Rows are points. A path goes straight from each point to the next, and from the last back to the first. The post is the endless flat space through its rows: a point in 2 columns, a line in 3, a plane in 4, and so on, so that a path can go around it. How many times does the path go around the post? Going back the other way cancels.

Post (2 x 3)
[[ 24  21 -47]
 [-16 -31   2]]
Path (31 x 3)
[[ -6 -60 -41]
 [-23 -51 -40]
 [ 30  -1 -45]
 [ 32 -20  15]
 [ 80  86 -12]
 [-64   9  10]
 [-70 -35 -15]
 [  4  -7 -89]
 [-57 -80   5]
 [-54 -25 -23]
 [-53  19 -12]
 [ 57  50  20]
 [ 72 -27  38]
 [ 66 -24 -47]
 [-28 -31 -57]
 [ 17 -51 -68]
 [ 74 -30  10]
 [ 89  69 -35]
 [  5  14 -18]
 [ 15 -17  23]
 [ 21 -19  -9]
 [ 23 -60 -22]
 [ 78  34 -58]
 [ 95  24 -29]
 [ 34  -9 -24]
 [ 57  45 -12]
 [-49 -10  28]
 [-50  23 -71]
 [-36 -13 -68]
 [ 42 -47 -22]
 [ 28 -26 -10]]
Times around: 1

Post (5 x 6)
[[-32   3  20 -47  65  34]
 [ 37 -34 -31  38 -43 -16]
 [ 20 -48  15  17  10 -38]
 [-23  43  25 -40  15  30]
 [  2  49  18  44 -40  31]]
Path (28 x 6)
[[-16  88  23  57  48  67]
 [-13  39  13 -41 -32 -31]
 [-14  -5  14  53 -99 -50]
 [ -4 -29 -21  30 -23 -34]
 [-22  19  46 -10  49   0]
 [ 37  58  81  84 -26 -19]
 [ 27 -35  -9 -18  22  51]
 [-42  50  20  76 -87  72]
 [-28  27  40  70 -86 -44]
 [ 19 -58  47  67 -78 -73]
 [-16 -22  12 -31   0 -45]
 [-10  48  54  78  50  29]
 [ 40 -13 -20 -63  65   9]
 [ 28 -24  -5 -39 -30  -2]
 [-78  39  61 -31  -3  36]
 [-17  34  52  55 -56 -38]
 [ 12  52  -3  69 -47  12]
 [ 57  34 -11  25 -65  11]
 [-25  81  64 -14  87  68]
 [ 79 -44  13 -36   8 -53]
 [  4 -39 -48 -98  19  38]
 [-59  36  25 -15 -36  46]
 [-27   3  76 -19  -5 -89]
 [ 14  31   6   1  21   1]
 [  5  51 -39  12 -17  31]
 [-72  93  28  14 -30  50]
 [ -3  33 -33  87 -15   4]
 [ 38  46   9  20  14  20]]
Times around: 3

Post (10 x 11)
[[  9 -42 -14  -9 -42  -6   6 -28  21   7  27]
 [ 37  29   2 -27  33  28  11 -10 -20 -16  -3]
 [-23 -40 -29  13   1 -31  -9 -36  22  10  26]
 [ 16  29   4 -12  15  19  28  42 -12 -41  21]
 [ -1 -49 -37  25 -15   0  -7 -11  -2  25 -10]
 [ -5  28 -12 -19   2   3  23  17  11 -10 -19]
 [-13  33  13   2   6  11  -7  -3 -20  -6   5]
 [-10   3  21  -3   8   7  34  -7 -24 -50 -15]
 [  6 -36 -30 -10 -29 -41   3  -5 -30  20  23]
 [ 28  49   8  14  -4 -14   7  -7  -1 -32 -17]]
Path (31 x 11)
[[ -50   57   49   31  -16  -59   -1    0  -41   15   13]
 [  -7   -6  -46  -18    7   22   50   75   22   61  -58]
 [   5   20    2   42  -61  -69   21   18    7   39  -62]
 [ -12   30  -12  -23   16   37   26   52   20    0   24]
 [  26  -38  -43   -7  -17  -25   22  -38  -16  -26   69]
 [ -34   50  -53   12  -15  -23  -18   57  -13  -23   20]
 [  17   -1    3  -13   30   22   -2  -34   29  -34  -25]
 [  32   33   -6  -93   -2  -20   27   37    0  -40   33]
 [  46   12  -13    6  -25   48  -30  -50  -38  -11  -30]
 [ -18   17  -24   14    7   45   15   23   10   -3   27]
 [  12  -30  -13   16  -28  -30   56    8  -36   -6  -65]
 [   1   31   -6   35  -25  -64  -12   -2  -29   21  -27]
 [ -13   -6  -19   33   33  -32  -26  -13  -21   -2   12]
 [  18   48    5  -65  -28  -65   -5    4  -70  -50   84]
 [  -1  -14  -49  -25   -2   28  -27   34    0   31    7]
 [  41   -2   -5  -29    5    8  -21  -16    6   23   35]
 [ -30  -25  -11   53    7  -17    5  -37  -46   40 -121]
 [   8   28  -24   17   30   11   61    4   45  -36  -26]
 [ -15   20  -10   -3  -43   22    6    9  -64    2  -32]
 [ -14  -24  -25  -13  -59    1    8   40    3  -40    8]
 [ -25  -17    6   -9   93   24  -43  -38  -21   18   -9]
 [   4   -9  -29  -16   14  -27  -27   46  -36   16   31]
 [   6  -37   -7  -35   28  -25   14  -20   -9   54  -30]
 [   8   53   31   24   32   11   -2  -35  -22    6  -17]
 [  40   40  -37  -20   27   52   13   47  -20    7   19]
 [ -12    9  -33   -5   31   34  -27  -26   49  -25   47]
 [  56   86    0  -29   -5  -13  -16   76  -75   -5   38]
 [ -73  -25   -8   16  -26   -7  -13    3   59  -32   58]
 [ -23  -17   -6   37   51   63  -18    4   -8  -30   24]
 [  27   12    1   14    7   10  -33  -63   32  -17  -47]
 [  54   19   15   -5    8   20    0  -23   26   -2  -49]]
Times around: 2

Post (13 x 14)
[[-35  71   7   0 -29  12  -8  -6  -2  22  19  24 -50 -10]
 [-61 -52   0   1 -44  -8  17  -3  -9   8  13  17 -33  13]
 [ -1 -26  -6  31 -63  -1 -41  36  15  27 -12  16 -34 -22]
 [ 31  21 -21 -36  -4   2  48  31  -9  29 -21   0  -6  25]
 [ 35 -17 -62  64  -3  58  18 -17   7  28 -41 -46  56 -16]
 [-13 -28 -15 -11  12   1  92   0  32 -24 -14  16   7 -45]
 [ 20 -23 -15   0 -95  10  41  -4  41 -48  29 -27  21 -68]
 [ -7 -58  24 -22  28  31   3 -16 -12  14 -40   9  17  32]
 [ 34 -40  38 -23  15 -28  -9 -21 -40  38  20  33  -6  -5]
 [-53  66   2  55 -30 -21  -6   2  17  42 -32  -2  11  56]
 [ 11 -31 -36   4  27  -3  19  32 -14 -18 -13   6  14 -16]
 [ -8  31 -53  16  -9 -20 -12 -64  48  18 -24 -23  45 -20]
 [-53 -60 -10  -6  -3  25  14 -12  34  -9  32  80   7  24]]
Path (26 x 14)
[[ -52   19    8  -17   40  -30   74  -59   66  -19    3   28   82   49]
 [ -13  -50  -31  -73   -8  -22   18   43  -29    1    4   31  -19  -37]
 [  35  -14  -72   47  -95  -17   17  -24   61  -17   31   42   45 -101]
 [ -37    0  -45   23  -28   14   20  -36   34  -33   -4   48   44   17]
 [  -5   -8  -17   26    1  -92  -29   42   17  -25  -53   22   21  -72]
 [ -21   20   10  -28    8  -10   29  -68   26  -42   -2   18   33   -4]
 [ -71   38  -49   48    5   -8   57  -43    1  -41   52    8  -10  -11]
 [ -75   26   -6   13   -7   37   27  -11   70    1   38   23   -9    8]
 [  38  -38    2   32  -53  -26  -38   81   24   37  -19   19   33   -7]
 [ -58  -36  -35   -9  -24   21  -51  -76  -75   58   11    0   26   63]
 [  -1   23  -36    2  -11   57   64  -15   37  -41  -41   22   27  -15]
 [  24  -13   26  -38   -7   52   58  -62   41   -7    6   35   24   36]
 [  -5  -90   -4  -30  -12   42   18  -17   14   -1  -36   21   23   23]
 [ -44  -55   32    7  -40  -41  -22   -1  -21   29  -11   -7    7   15]
 [ -29   47    1   21    6   23   -4    4    9   37  -30  -22   61   51]
 [  47  -35  -18  -67  -60   36   56  -12   53  -17  -36  -13   27  -38]
 [ -29   52  -18   17  -78  -77  -38    5    1   90    5   16    1   51]
 [  15  -13   27    3    9  -18    1  -15   34  -16   39   35   97    6]
 [   7    2  -44  -52    7    1   19  -26   -3   -7  -21    9   50  -11]
 [  -4   16  -19  -18  -44  -44  121  -27   56  -47  -45  -23    1  -56]
 [ -23    0  -73   14   -6  115   23  -25   21  -37  -16  -54  -32  -47]
 [ -16  -29  -89   15    8   -4  -10    6   35   61  -26  -26  -40   -7]
 [ -46   39   74   46  -54   26   16   40   -7   23   11   29    7   61]
 [   3   -5  -44   24  -33  -67    4    0   32   48  -25   32   31   13]
 [ -38  106  -60  -48  -22  -58   58  -24   64  -16  -11    7    9   22]
 [ -16   14   65  -35   38   -5   51  -12   -2   -6   -6   25   -7  103]]
Times around: 3

Post (17 x 18)
[[  3 -40  39 -30  27 -14  36 -14 -23   0  26 -45  19 -46   7  41  36  -7]
 [  6  22 -48 -15   6   7  18   7 -16  -6  47  32   2  34  -9 -23  18  16]
 [ -2 -37   6 -48  -6  -5   3  21 -34  17  29 -27  23 -60   3  59  16  35]
 [  9  29  39  -7  33 -50  30  17 -18   2  25 -12  22 -79  45  28  18  19]
 [  4  48 -28 -37  25  22  18 -15  42  35   7  30  -8  34  38   1   2  39]
 [ -9  16 -26  -9   1  28  -2  15  30  -2  18  -9  30  52  39 -38 -13   8]
 [-35  32 -41 -64   1   6  14  26 -15 -17  -7   3 -40  14  10 -30 -29  -7]
 [-16  35 -28 -34  -4  32  34  19  19 -34  36  16 -14   2  21  14   1  -9]
 [-19  37 -26  52 -23 -12 -55 -58  -6  34 -10  -7   9 -18  18 -11  70 -47]
 [-21 -33  23 -17  17 -35  19  20  30 -19  32   5  15 -69   4   6  51  17]
 [ 14 -24  -9  69  -5  -5 -61 -39 -14  50   0  45  -8 -33  46  12  29 -68]
 [ -4 -36   5  35 -52 -23  16  12  -9  47 -19  38  -9 -39  43 -11  42 -34]
 [ 17 -22  36 -18   6 -37  10  40  12  -1  21 -28 -22 -51 -19  48  33  -1]
 [-35 -10 -99 -21 -14 -26  16   1  11 -11  31  -5 -16  47  34  -4  11   6]
 [-12  10 -41  56  -8  -1 -38  -6 -25  29 -52  43   6  29  22  12  55 -32]
 [ 19 -23  22 -64  -6 -40  33  -5   2  -9  39 -24  48 -52  14  31  -7 -14]
 [ 36  29 -49 -24 -13  41  22 -34  12 -36  -7  12 -16  28  33  -6 -25  29]]
Path (27 x 18)
[[ -20  -83   42   -6  -21  -48  -22   55  -32   48   71  -59   19  -26
    10    5    3  -20]
 [  23  -34   21   18   41  -40   25    1   23   41    2    9   64   68
    21   -6   18   -3]
 [  -6   -8  -54  -21  -29    1   37   53  -16  -42   -3  -23  -57  -36
    16   44  -28  -29]
 [  17   30  -45    2   19    0   -4  -72   -5  -32    7  -40    1  -11
     6   64   54  -88]
 [   1   33  -44  -34   68   58    5   -7   56  -15  -10  -14  -56   65
    32   43   20   74]
 [ -46  -15   37  -10    0  -49   25   32   13   46   73   58   -3  -45
    32   43   59  -19]
 [  -1   26   17   27   12   49  -12   -5   28    4   17   -8   32   -1
    23   19   15   22]
 [ -20 -102  -58  -33  -50  -40   66   38   18   21    0  -11   56   -3
     7   33   36   11]
 [   7    0  -56  -19   28   25    6  -14  -48  -27   15  -28    1  -37
    37    8    1  -16]
 [ -63  -22  -71  -23  -29 -121   22   31  -46    5   23  -12   50   -3
    37    4   98   19]
 [  26  -56  -33   -8  -71    4  -24  -83    0   37    5   57   -3   -9
    35  -62  -18  -21]
 [  12    7   70   40    2   11   19   46   18   23   28  -22    6  -25
     9    2   27   19]
 [  45   64  -32   -3   34  -25  -24  -86   -5   62    2  -52   42    3
    51  -34  -38  -38]
 [ -52  -42  -31   31   19    0    5   94    7  -39   54   -6   25    0
   -35   -9  113  -35]
 [ -14   60    3   14   12  -23   23   31   15   20   -4   12   13  -31
    50   11   59   29]
 [  23   11  -32   17   -2    3    9  -15   43   -1   -9  -20   33   17
    14   17   85  -39]
 [ -13  -23  -80   10   -6  -48  -67  -53  -62  -23   47  -31    9   -5
    29   12   56  -21]
 [ -34    0  -11    2  -12  -38   37   51    2  -39   62   -8  -36   10
    15   28   45   -5]
 [ -39   59   30    8   27   16   12   45   10  -27    7   26  -17  -38
    -4  -13   30    5]
 [  -6    0  -29  -19   -1    8   26  -31   15  -26   15   45  -42  -31
    25  -27  -18  -53]
 [  30   14  -20  -81   -8   18   12  -36   -6  -59   17  -39  -12  -76
    -4   22   -1  -27]
 [ -23   22   35  -49   -3   -4   28   29   -5  -63   19   -4  -54  -83
     6  -10   40   12]
 [   7   -5  -53  -40   26   -6    1  -26  -42  -64   -4   12  -52   -6
    10    0  -23   36]
 [  18  -42  -19   43  -55  -34   32  -28  -14   35    4   -3   25   22
    28  -14    7  -30]
 [ -32  -22  -28  -32  -11  -15   -4   -4   24  -16   36  -45  -68  -55
   -42    0   44    9]
 [ -37  -10  -26   28   55  -65   22   49   18   -4   50  -32   60  -11
    32    0   92   20]
 [  -2  -54  -99   -9  -42  -41    1  -12  -74   -4  -13  -33  -54   18
    48   40   14   15]]
Times around: 5

Post (17 x 18)
[[  5 -72  25   1  33 -36  18 -68  15  -8 -53  -4 -39  40  -2   8  23  18]
 [ 26  42   0 -42  20  20  49  56 -16 -15   2 -32 -21 -19 -25 -15   2 -37]
 [ -5 -21   3  -6   5 -51 -36 -29 -17  28  27  37 -17  28   9  49  24  41]
 [  9  89  22 -41   7  45  57   4  11 -79  12   5  13 -79  -1 -38 -10 -23]
 [ 21 -71  26  40  12 -45 -19 -12   3  -5 -13 -16 -47  -8  11  43 -40  23]
 [-14  90 -32  29  28 -10  40 -20  11  -2  19 -71  39 -37 -20  22 -18 -34]
 [-15 -41   7  -6  47 -49  -7  -2  -2  -3 -14  11  -8  49  49  34 -41  18]
 [-22  -5 -75  13  40 -15  36  21 -27   0   5 -26   9 -32  -5  22  -4  15]
 [ 24  74  14 -26 -12   3  62  51 -19 -31  35 -20  32 -49  -5 -66  11  12]
 [ 25  47  36  15 -16  22  90  47  18 -56  15  28   5 -32   2  -7 -10  -9]
 [ -4   3 -24   6  29   5   8  15   2 -37   3 -57  56   1 -52  38   5  26]
 [ 27 -54  -9   0  48   1 -41 -26  24  48  13  12  14  10  26  21  -9  21]
 [-42 -57 -22   7   2 -28 -33  -2  34  22 -20  22   3  33 -31   9 -24  -1]
 [-16  77   9  -2  36  44  48  61  -7 -12  45  11  -8 -23 -51 -31 -39  46]
 [  7 -82   9  42  10 -36 -79 -34  16   4 -26  35 -48  55  61  25  25  12]
 [ 10 -76  -7  21 -13  -1 -35 -70 -42  13 -18  29 -37  34  30  15 -26   4]
 [ 16 107  19 -26 -65  66  83  61  -4 -35 -18  -5 -10 -68  11 -38 -10  41]]
Path (25 x 18)
[[  49  -46   41   35  -55  -18   23   19   39  -96  -42   26  -11   29
    58   40   -2   34]
 [  38  -33   18   13  -28   -4    4  -15    6  -47  -41  -12  -71   18
   -38   34  -25   46]
 [  33   -2  -60  -67  102  -13  -10  -54  -63  -35   31  -37   34  -38
   -16   20   17 -102]
 [ -86   11  -72  -18   67  -34    7   57    3   54   17  -49    8  -50
   -78    5  -47  -31]
 [  -7   18   44  -40   11    0  -53  -13   30   20   -1  -30   19   63
    27   48    7  -26]
 [  20    7  -13   38    3   40   28   21  -81   24   20   -7  -23    9
     1   70  -48  -10]
 [  45   93   65   41  -36  -68   80   90   63   32  -13  -25    5   37
    30   25   49   43]
 [  20    4    1   39  -17  -33   -8  -16   17  -54  -25   -5   17   20
    31   14   12  -34]
 [  13  -43   52   89  -19  -20  -48  -37   36  -39  -49  -10    0  -24
   -19   34  -20  -20]
 [  14  -18   18  -35   21  -72  -57  -23   -5   50   31    6  -13  -22
    48   20   50  -53]
 [  -6    6  -45  -20    8   33   -6   13  -12   36   39   23  -15  -36
    14    1  -14  -13]
 [ -51  -24  -59   29    6    7   42   99   50  -39  -10  -16   44    4
  -104    5  -48   65]
 [  27   64   35   -3  -15   -1  -60  -51  -14   34    3   20   -3   11
    40   -2  -93  -46]
 [  63   33   81   -3  -57    1  -21    7    6 -121  -52  -28   15   -4
    85  -14   27  -62]
 [ -53   32    9   10   13   28   32  -26  -21  -12    4   51  -15    7
    74   14   -8   71]
 [  -5   16  -18    2  -34   36    6  -11   -4    2   28   34  -30  -45
    29  -34  -46    4]
 [  39   -3   -9   24  -30   60   35   14   23  -40   -2   11   11  -79
    28    8  -50   61]
 [ -10  -26  -23    4  -24    7  -25   -8   -1    5   26    0   63   27
    -7   28    2   20]
 [ -53   -8  -35  -50   37   -7   76   73  -40  -21   -2  -32   18  -46
   -58   19  -10  -25]
 [ -26    8  -40  -20   59  -29   60  -27  -49    4    5    6   83  -23
     7  -43   -1   15]
 [ -31  -37  -44   24   42  -10   61   46  -51   35   18  -23  -29  -31
   -33   18  -14   -4]
 [  12   21  -49  -19   -8   44  -21    5  -39  -10   13  -20  -30  -36
    38    3    0   -7]
 [  55  -27   23  -11  -19   -8   14  -39   -4  -18  -84  -47  -73   41
    32    8   62   25]
 [ -40  -26  -17   97   26  -21   59  -37   -2  -28  -53   65  -65    9
    26   28  -64   41]
 [  12  -16  -25    5   25   -3  -37  -43  -55   62    9   34  -36   37
    17    8  -86    7]]
Times around: 2

Post (17 x 18)
[[-44  38 -48  22 -16 -24  26  38 -20 -23  -2 -10  21 -71 -52  32  37   0]
 [-19  21   9  -2   0  24   9  53 -26  22 -10 -34  26   3 -32  68  27  20]
 [ -5  -4   4 -40 -20  40  70  27  -1 -37 -11  -3  55 -25 -53  37  53 -10]
 [ 12 -23  13  52   1   6  41   7  18   8  22  -4 -16  21  43 -27  -1   2]
 [-39 -26  39  42  32  24  -7   6   0 -29  -3   7  17  37 -26  16 -11 -13]
 [-23  33 -45 -16 -57  40   6  -5 -13 -53  43   2  17 -59 -22  67  -3  43]
 [ -3 -55  58  15  39  -3  -9 -11  -4  -8  43  27   8 -10  17 -71  22  13]
 [-17  30 -51  11  14   9  45   5  -2  31   8  44  25 -21 -98  71 -18  24]
 [ -7   1  30  35  52  49   8  28  57  16  27  22  30  -8  27 -23  41 -15]
 [-20 -77  35   5  46  32  10  28  26  39  -5  18 -22   1  84 -73 -11 -54]
 [-23   5   5  24  38  -9 -14  17   8 -14  43  47 -37  26  29  -5  47 -16]
 [-27  -8  79  37  21 -16  -3 -16  13  48  10  51  12   3  16  -5  16  -4]
 [-31  56 -50 -20 -33   2  17  54 -20 -12  23  -7  71  -8 -44   7 -25  11]
 [-66  11   6  19  -4  16 -34 -14  50  24  -9  23 -38   5 -13 -37  18  50]
 [-17  46 -43  -7   4  25  23  16 -14 -32 -40  48  36 -39 -45  61   0  83]
 [ -4 -81  18  15  16 -39 -39  20  73  25  12  37   1   5  56 -30  -7   5]
 [-13 -32   8  19  39 -18 -38 -79  29  35  15  27   5  12  26 -16  28   3]]
Path (27 x 18)
[[ -46   -7   13  -13   31   59  -32   53    4   21   20   41   39  -31
    46  -35    1  -42]
 [ -64  -18   32   23  -70   -4   10    9  -13 -106   -1  -43   27  -37
   -67  -14   34   45]
 [ -44  -20   86  -20  -28   51   22   29    6   61   -1 -102   -4  -27
    32   52   55  -32]
 [ -29   19   29   66  -51  -16    4    5   31  -47   -1    2  -46  -63
    21  -74  -25   89]
 [  28  -40   43    7   48   45    8   -3    5   10   12   39   27  -19
   -34   30   60  -54]
 [ -14   51   30   41   27   56  -46   46   20   -5   25   60   56   20
    -7    1   34   24]
 [  -8   36    0   34   -7   18   18  -39    9    4   14   31   22  -18
   -56    6   -2   26]
 [  55  -31   30   88   58  -61   40  105   -4   -8   91   50  -11   37
    48    2  -48  -11]
 [ -17  -63    9   26  -30  -15   22  -35   -4  -69   38  -26  -20  -52
    30   26    4    7]
 [ -26  -28  -21   -5   62   22  -65   36   60   29   11   60   36   -4
    19   56    4   27]
 [ -56    2   13   10   24    2   -4  121   10   44  -40   87    2  -37
   -28  -74   36   -1]
 [  35  -16  -60   27    3   13   16   16   71    3   51   19   33  -33
    14  -38    9   25]
 [ -37  -41   32   57  -45  -23  -33   41    5  -11   94  -23    3   65
     4    0    0  -49]
 [ -45  -11   69   61   98   61   70   37  -26   16   17  -29    6   70
   -86   80   40  -70]
 [ -72   18   42   13  -48   27   41    7   35   18  -26  -76   18  -12
   -42  -30   21  -10]
 [  -6  -54   13   11   14  -32   -9  -59  -43  -59   18    3   13  -22
   -35   33   34  -18]
 [  13  -15   33  -16  -74    9   -2   59   16   12   59  -34   50   -4
    26  -55   42  -66]
 [   2  -40   51    7  -23  -34  -70  -23  -23   46   14    8   56   22
    16  -12  -15   38]
 [ -10   37    0   85   19   86   59   73   23   10   18  -47   -8   39
     5   55   -3  -72]
 [ -35   19   -4    4   20   -5   20  -10    7  -37  -50   39   83  -16
   -66   44  -29   27]
 [  -7  -16  115   67   92   -6   30   14  -21   53  -12   17   13   41
    -2    8   -5   65]
 [ -52    1  -62   59  -12   -2   38   60   29    9  -22   39    3   -9
   -52   46  -32   43]
 [ -56   11  -19  -14   -8   34   10   17  -15  -48   39    8   30  -24
   -47   -1   99  -93]
 [ -66   -3    9   -4   42   52  -40   28   64  -12   25   32   62   -2
   -10   10   36   46]
 [ -45   10  -63   31   11   12   10  -24   63   35   56  -27  -22  -59
    24   22   28  -28]
 [  35   12   79   71   26   13   55  -14  -41   51  -13  -88   62   23
   -25   11  -41   20]
 [ -11  -31  -72  -30  -42    4  -40   28   39  -34   49   -3    3  -26
    25  -58   10  -28]]
Times around: 1
